Each row is a point. To make a cloud, some directions were put in groups of two or more. Within a group, all points are equally far from the middle, so they leave a hole (a ring in 2 directions, a hollow ball in 3). The other directions are filled evenly. Then the cloud was stretched, turned, moved and blurred a little. How many holes are there, and how many directions does each take, smallest first?

Cloud, 13 rows:
[[-31  48]
 [ 17   3]
 [ 45 -50]
 [-55   6]
 [ 20 -42]
 [ 14   1]
 [ 66  55]
 [ 76  13]
 [-41 -55]
 [-77   5]
 [  1  60]
 [-60   0]
 [ 30  40]]
Holes: 0

Cloud (19 x 3):
[[ 23 -26  44]
 [ 58 -33 -39]
 [  2  36 -39]
 [-17  67  44]
 [ 22 -48 -37]
 [-10  65   7]
 [ 77   5 -11]
 [  6  10  49]
 [ 70 -20   3]
 [ 41   0  16]
 [ 81  -6  48]
 [-45 -51 -51]
 [ 10  61 -38]
 [ 73   5  32]
 [ 75  37 -19]
 [-56  52  61]
 [-55  28  15]
 [-28   3  67]
 [ 71 -31  19]]
Holes: 0

Cloud, 20 rows:
[[ -9  43 -36]
 [  2  40  47]
 [ 36 -62  26]
 [ 13  50 -18]
 [-52   6  56]
 [-48  41  38]
 [ -4 -80  26]
 [ 55 -48 -12]
 [ 22 -15 -56]
 [ 30 -68 -30]
 [ 39   4  47]
 [ 56  -1  27]
 [-48 -78   0]
 [-12 -19  66]
 [-71 -54 -17]
 [-44 -58 -45]
 [-47 -12  60]
 [-30 -22 -61]
 [ 38 -15  50]
 [ 19 -83  -5]]
Holes: 1 (3)

Cloud (28 x 4):
[[-24   2 -28  76]
 [-20 -81  45  35]
 [-39  52   8  -9]
 [-20  55  22   4]
 [-24   9  -4  84]
 [-58 -14 -28  67]
 [-56 -84 -16  26]
 [ 23 -29  66  36]
 [ 22   1 -59  19]
 [  9  -3 -27  72]
 [  0 -89 -33 -14]
 [ 32 -31   8  66]
 [ 20 -18  66 -10]
 [ 26  -8  50  60]
 [-11 -95   1  26]
 [  7  49  17  -8]
 [  0  45  45  31]
 [ 19  41  14 -17]
 [-11  22 -64  -1]
 [ 31  20 -21 -29]
 [  2 -36  46 -49]
 [ 39 -29 -43  26]
 [-43  51  29  13]
 [-50 -12 -46  57]
 [-50 -57 -37 -55]
 [  0  18  30  78]
 [-10 -46  18 -67]
 [-46 -80 -46 -20]]
Holes: 2 (2, 2)

Cloud:
[[ -9  42  95 -36]
 [ 27 -20 -26 -29]
 [ 48 -24   4 -13]
 [ 42 -45   7 -29]
 [ 15 -35  51  61]
 [  0   1 -49  -1]
 [-18 -61  70 -19]
 [ 12  47  60  74]
 [-38 -11  26  31]
 [ 32 -32  52  66]
 [-24 -60  67 -11]
 [  9  68 -28  -7]
 [ 28  18  -9 -49]
 [ 60  62  -8 -27]
 [ 56  46 -26  12]
 [ 61  53  49  -2]
 [ 22 -51  42  -1]
 [ 11  18 -35  46]
 [ 61 -21  13  -2]
 [ 46  48  36 -41]
 [  0  17 -32  42]
 [ 75   2  35  52]
 [ 25  67 -14   0]
 [-14  21  41 -55]
 [ 52  33  59   0]
 [-21  35 -10 -56]
 [-41 -36  14 -13]
 [ 38  -9 -40   7]]
Holes: 0

Cloud, 50 rows:
[[ 36  39 -54 -70  20  14]
 [ 45  -6 -21 -50 -45 -28]
 [ 26 -10 -42  33  84 -30]
 [-41 -38  43 -63   4  16]
 [ 44 -95 -61 -18   7 -65]
 [-37 -13 -12 -70  39 -38]
 [-26 -10 -66  35  39   4]
 [-40  44  20  20  31 -29]
 [  6 -40  20  25 -20  40]
 [  1 -47   6  30  -9  21]
 [ -6 -32  45   9   8 -50]
 [ 38 -85 -31 -49  32 -39]
 [-21 -33 -23 -53  14   9]
 [-54 -10  10  33  -8 -36]
 [-20 -38 -64   6   4  44]
 [-59  25  21 -12 -48  23]
 [-58 -37 -32   0 -15 -24]
 [-15 -32 -19  51  47 -31]
 [ 50   5  -4 -11 -49  -7]
 [-50  -5  29 -31  11  62]
 [  5 -25  15  45   5 -54]
 [-49 -15  15  26  44 -14]
 [-32 -34 -43  10  11 -86]
 [ 28  46  -2   9  72 -20]
 [ 16   5 -88 -69  20  37]
 [ 41  -6  27  -9  -7 -28]
 [ 31  10  -3 -61 -42 -46]
 [  6 -13 -78  40 -12 -29]
 [-13  14 -37 -47  -1 -14]
 [ 12  19   5   1  12  -4]
 [ 49 -58 -45 -51  -1  54]
 [ -3   3  10 -65   8 -53]
 [  1 -36 -58 -58  15 -17]
 [  9  34 -25  11   5 -13]
 [-50  45  22   1  55 -42]
 [-45 -34  36 -50 -42  35]
 [ 14 -37  47 -36 -18 -46]
 [ 68 -40  24 -47  36   9]
 [-12 -12 -73  14 -12 -32]
 [-62  -3 -32  19  41  21]
 [ -7   2 -85 -10  22  32]
 [-14 -35  24 -66  37 -11]
 [ -9  19 -49 -16  30 -28]
 [-12 -28 -21 -40  10 -30]
 [-25 -24   6   2  78   6]
 [ 44 -20 -30 -66  50  -6]
 [-47  23 -45  -8 -40   3]
 [ -3  -2 -80  31  19  34]
 [-20  -7  34 -78 -18  42]
 [ -4 -68 -56   1  11 -24]]
Holes: 0

Cloud:
[[ 15 -75 -53  27  36   0]
 [ 52 -63 -19 -14 -14 -41]
 [-20 -25 -30 -62  47 -34]
 [ 11  22 -52  58  37  46]
 [-41  30  16  -9 -54  -1]
 [ 73 -33 -53   2  49  16]
 [ 61 -15 -28 -20  78  46]
 [ 34 -48  29 -29  88 -77]
 [-60   1 -19  36  37  -9]
 [ 63  35  -1 -45  64 -46]
 [ -1  44   6 -42  79 -74]
 [-17  42  21 -54  35  50]
 [-77   4  31  -7  19  36]
 [  7 -69 -21  18 -12   5]
 [ 25  34 -16 -85 -23  23]
 [ 16 -71 -54   6  38 -36]
 [ 49  28  41 -35  45   3]
 [-33  40  31 -51  31  20]
 [ 12 -27  87  -6 -17  69]
 [ -9  11 -41 -70 -43 -15]
 [ 64 -42  26 -54  28 -26]
 [ 30  25  35  33  53  14]
 [ 41 -47  -3 -15  95  48]
 [-46  10  22   7  71 -65]
 [ 81 -19 -53  10  30 -13]
 [ 56 -27 -13  56  18 -13]
 [ 73  26 -27 -44  51 -38]
 [ 24  23 -51 -49  -5  45]
 [ 19  22  62   3  -7  58]
 [ -5 -50  23  47  38 -57]
 [ 44 -40  -5  22 -36  43]
 [  4  28 -25 -74   6  59]
 [-52   3  64 -56   0 -27]
 [ 24 -61   2  17 -36   8]
 [-56  23  -8  21   6  28]
 [  2 -43  80 -70   0 -31]
 [ 16 -13  68  12 -36  80]
 [-24   8 -58 -45 -34  40]
 [ 58 -35  -5 -37  42  49]
 [-44 -37 -27 -36 -65  28]
 [-23  38  -5  31  45 -75]
 [-10  -2 -32 -78  -9 -48]
 [ 47  44  20 -64  32 -35]
 [-30 -47 -18 -11 -45 -13]
 [ 50 -49   3  17 -34 -26]
 [ 33 -20  55 -24  43  64]
 [-15 -57 -44  -7  -6 -22]
 [-23  30 -11 -58  54  44]]
Holes: 2 (2, 2)

Cloud (85 x 8):
[[ -1 -34  28  -5  -8 -22   7 -91]
 [-16 -17 -71  -6  -6 -37  54 -55]
 [ -1  24  -4 -29  13  31 -45  -1]
 [ 28  10 -43 -33 -44 -45  13  -2]
 [ 13  11 -48 -15  31 -30  51 -34]
 [  4 -55 -49  35 -23 -34  50 -20]
 [ 19  14 -25 -15  28 -17  57 -28]
 [-37 -44 -22   4 -31 -54  22  -4]
 [ 42  13 -18 -60  -6  11 -32 -48]
 [-16 -14  37 -30 -60 -63  31 -27]
 [ 54   5 -32 -31   9  16  11 -39]
 [ 34   9 -35  49   7 -72  12 -34]
 [-31  -3 -25 -28  43 -31  40 -46]
 [ 12  29 -64  64 -16 -44  24 -25]
 [ 13  18 -19  61 -42 -93 -12 -12]
 [-10  18   5 -25   6  -8  55 -52]
 [ 12 -26  47   0 -77 -59  37 -40]
 [-31  -9   3  64 -33 -54  -9  36]
 [-37 -15  16  60  49 -36 -45  -9]
 [ 39  10  45  12 -23   1  17 -21]
 [ 56  -4  12   0 -30 -11  25 -56]
 [-37 -83 -37 -22  21  -7  44 -17]
 [ 21 -49  17 -22   6 -52 -13 -87]
 [  8 -43   6  41 -75   4  -1  22]
 [  3   4 -46  43  33 -18  12  24]
 [-17 -62 -51  62  32 -22   0  -6]
 [-14  15 -38  36 -20 -30  14  47]
 [ 39 -48 -52  44   2  -3   3 -43]
 [-15  20 -46  73  37  15   4 -49]
 [-14  -9 -42 -26 -32 -25   4  49]
 [ -3  14 -84  25 -38 -21  50 -14]
 [ 45 -38 -71 -20  -5   6  51  -8]
 [-25 -68 -11  24 -35 -23   2  -5]
 [ 28  21 -39  34 -21 -84  -3 -25]
 [-39 -27 -30  10   3  46  23 -69]
 [ 21 -43 -58  42 -51  12  64  10]
 [-54 -21 -23   1   5 -28  34  24]
 [ 28 -41  16  53  21 -15  -9 -44]
 [ -4  24 -11 -41 -75  44  69 -11]
 [ -1 -34 -28 -41 -68   1  36  -8]
 [ -6  10  -9   8  27  36 -33  22]
 [ 11 -56  18  62 -20 -45 -19  -9]
 [ 19  38 -74  -5  24 -23  20 -41]
 [ 17  17  22  -7  11  13 -27 -50]
 [ 49 -51  25   1  10 -13   9 -12]
 [ 44 -12   8  59 -12  46  42   3]
 [-15 -34 -20 -16 -23   8  75 -54]
 [-62 -25  15  18  58  -4 -21 -29]
 [ 21   5 -14   6  34 -55  52 -20]
 [-28 -19 -59  -2  -9 -11  50  21]
 [ 28 -36   2 -16 -70 -22  -3 -60]
 [-15 -23 -85 -12 -47  35  30 -32]
 [ -8  40 -10  -1 -22 -52 -16  41]
 [-15 -38  30  32  41  12 -43 -14]
 [-12  23 -73 -30  15 -19   9 -36]
 [ 60  -3 -16 -15 -29 -35   8 -15]
 [-34 -22  32  10 -13  45  26  27]
 [-26 -55  -6  17 -13  22  41 -51]
 [ -3 -22 -65  31  52   9   0  35]
 [ 35 -54  -6  12 -48 -48 -19 -32]
 [ 40  36  -5  -7 -13 -34  29 -10]
 [ 51 -60   2 -33   9  -2 -29 -33]
 [ 14 -11  30 -23 -58 -15  68 -27]
 [-21 -22 -27 -16 -44  51 -22 -58]
 [ 60 -10  -1  37  -9  46  34  14]
 [ 10 -17 -66  44 -51  52  12 -15]
 [ 10 -24  11  13 -71 -95  34 -38]
 [ 49 -22 -38  23  57  34   8 -52]
 [ 17 -15  19 -26 -26   9  38 -57]
 [ 23   8  29  27 -60  49  40 -28]
 [-31  41 -20 -43 -11  12 -32 -38]
 [ 59 -22  28  11 -40 -41  38  -2]
 [-10 -29   4  60 -62 -43  -1  30]
 [-48  13 -11  10 -39  -6  71   5]
 [-23 -20 -57  20  23 -63  -1   0]
 [-26  23  -1  33 -66   8 -33  -1]
 [ 15 -72  -8  10  -4 -40  49 -59]
 [ 11  13  13  16  13 -37 -17  54]
 [-18   5  52 -14   7 -33  37   1]
 [-45 -57 -43  17   4  27  -9  26]
 [ 22 -84  -1 -26  -7 -55 -15 -32]
 [ 45 -77 -48  11  10   3  39 -40]
 [-20  23 -38  15  74 -30   2 -34]
 [  2  -2 -89   5 -34 -16  58 -35]
 [ 13 -16 -33  57   4  39 -10 -51]]
Holes: 1 (4)

Cloud (86 x 8):
[[-60   7  14  32  15 -18  13 -16]
 [-55 -29 -38   1 -19  67  43 -14]
 [-16  29  31 -54  34  12   1  11]
 [-14  33 -24 -27  81  42 -16 -12]
 [-42  30  61 -14   9  40  29 -13]
 [ -8  40  35 -50  14  -8  35   3]
 [ 36 -49 -36   0  30   6  31  30]
 [-41  -8 -23 -11  10 -45  13 -11]
 [-24  44  -1  -9  58   8  24   0]
 [ 24   3  36  10  43  80 -26 -24]
 [  1  11  38  49  -1  10   1 -18]
 [-51  -8 -19  22  36  -5 -38  -5]
 [  8  25  18  59  37  10  34 -34]
 [  9 -56 -47 -65  54  21  -6   6]
 [-36 -51  28  21  32  48 -24 -42]
 [-23  19  53  20  53   9  34  -9]
 [-56  -2 -24  28  -5  15  -7 -62]
 [-32  27 -27   0  95   9 -23 -38]
 [ 43  -3   2 -31  10  43   4 -76]
 [ 31 -27 -56 -41  19  12 -36 -50]
 [-14 -40  32 -21  -9  41 -34 -55]
 [ 15 -44   7 -33 -42   1   1  -1]
 [-34 -51  -2  -8  -6  69  -3 -19]
 [ 32  19  14 -40  21  60  30   4]
 [  2  38 -15  -2  67  11  29   1]
 [-51 -24  17  15 -22  38  -5  11]
 [-43 -30  26 -34  -1  55  17  28]
 [ 46 -17  -7 -12  -6 -11  60   4]
 [ 23 -23  26   1 -18   6 -43   1]
 [ 19  18 -64  -4 -24   7   9 -42]
 [ 34 -30  27 -59  -1  18 -41  22]
 [ 11  57   3 -42  20  37  39 -36]
 [-50  12  13 -54  44  37 -32 -51]
 [ -8 -59 -15 -56  50  -2 -10  11]
 [-18 -39  16  17   5  58  52  39]
 [ 60  -8 -13  -9   6  -9  19  16]
 [  7  41  -2 -54 -16 -10  32  36]
 [ -1 -37 -34 -42   2 -15  47 -29]
 [ 29 -14 -39  43  33  44   7  31]
 [-62 -28  -9 -11  14 -11  59  11]
 [-10 -26  37 -22  40  44  23  41]
 [-44 -43  21  18  15  41 -13   4]
 [-25   1  28  41  -8  25  30  29]
 [ -9 -16  55  28  -1  43 -11 -28]
 [-23  23 -26 -57  53  44 -18 -44]
 [-33  40 -31 -40  36  29  46 -24]
 [ 25  14 -49  22  27   2  34  43]
 [ 53 -53  -6 -23  27  -4 -24 -14]
 [ 38  28   0 -27   3  64 -16  -4]
 [ 28 -10  49 -22  53 -31 -17 -26]
 [ 54  -7 -21   9  10  55 -37 -35]
 [ 39 -24  15 -56   2  25  34  31]
 [-68  26 -23  12  19  42  22 -40]
 [-31  -8  50  -1  31  52 -26   5]
 [ 12  33   7 -47   2  18  53  49]
 [ -2  36  20   1   4  69  41   7]
 [-23   7 -35 -54  12 -21  36 -55]
 [ 53   2 -14  -3  15  -3  17 -65]
 [ 16 -34  13 -33  71  62  17 -22]
 [  7  14  26 -54  32  26  -1  40]
 [ 10 -56 -18 -51  52  58  17  16]
 [-60 -11 -27  10  26  -3   0  22]
 [ 19  21  -1 -35   9  69  18  49]
 [  0 -46 -56 -49   8 -16  -7  -1]
 [  6  46  28 -24  26  50 -44 -34]
 [ 13 -22  10   6  62  46  43   6]
 [  4 -24  14 -22 -16 -37  31  22]
 [  8 -53  -2 -55  62  27   9 -19]
 [-69  37  17  31 -11  18  14 -50]
 [-26  31 -15 -48   1  52 -11  40]
 [-40 -16  43 -50 -15  33  57   6]
 [-11 -61 -39 -46  32  -5  10  27]
 [ 21 -41  25 -22 -31  30 -21  -6]
 [  2 -34  36  28  29 -20   9 -31]
 [ 22  39 -28 -40  -3  26 -50 -10]
 [  1 -26 -64 -36  45 -19 -24 -31]
 [ 44  15   8 -42 -27   4  43  34]
 [  7 -35 -65   0  -8  64 -34 -21]
 [ 24 -15 -44 -33  59  30  39   2]
 [ 56 -14 -35 -53   3  33  24   4]
 [ 27  18  13   0  -8 -26 -20   2]
 [ 34   5 -11 -12  32   2  48  45]
 [ -6 -45  -2 -42  59 -12  10 -49]
 [ -9  -3  -2 -68  41   3 -35  51]
 [ -5   9  32  16 -59  20  15   6]
 [-42  -2  -5 -18  14 -52  24 -49]]
Holes: 2 (3, 3)
